Every row gives one point. To make a cloud, some directions were put in groups of two or more. Within a group, all points are equally far from the middle, so they leave a hole (a ring in 2 directions, a hollow ball in 3). The other directions are filled evenly. Then the cloud was stretched, turned, moved and blurred a little. Count the holes, and give their numbers of directions, smallest first.

Cloud:
[[23, -52],
[32, 12],
[2, 18],
[6, -56],
[22, -54],
[21, 17],
[27, 15],
[-23, 1],
[-17, 9],
[-17, 8],
[19, 18],
[40, 3],
[-24, -34],
[-2, -55]]
Holes: 1 (2)

Cloud:
[[-13, -21, 29],
[-4, -11, -20],
[42, -17, 11],
[-43, -14, -35],
[-56, -42, 18],
[-26, -8, -8],
[-52, -15, -9],
[6, -43, -57],
[-4, 24, -10],
[-12, 22, -37],
[-47, -17, -13],
[-13, -22, -46],
[-31, -4, -7],
[-3, -2, -31],
[-13, 24, 9],
[52, 30, -10],
[8, 0, -28],
[-54, -32, 21],
[-15, 9, -45]]
Holes: 0

Cloud:
[[-33, 37, 30, -17],
[-7, -28, 12, -11],
[13, 36, -10, 16],
[-35, 43, 65, 1],
[-46, 22, 62, 2],
[-14, -38, 3, -18],
[13, -32, 3, -25],
[-18, 13, -11, 24],
[-23, 18, -8, 13],
[31, -21, -5, -8],
[35, -7, -10, -28],
[36, 15, 24, -21],
[-50, 29, 7, -27],
[20, 4, 42, -18],
[-48, -35, 58, 1],
[16, 20, 18, -3],
[-29, 18, 40, -1],
[-8, 13, 48, -19],
[-25, -20, 44, 16],
[-56, 10, 52, 11],
[-48, -56, 1, -16],
[14, 2, -31, -9],
[-16, 14, 5, 37],
[-25, -22, 27, -28],
[-9, -21, 40, 26],
[30, 5, 14, -3],
[-11, 1, 59, -9],
[-26, -42, 42, 16],
[25, -18, 37, 9],
[14, 45, -22, -2],
[-23, 4, 65, -1]]
Holes: 0
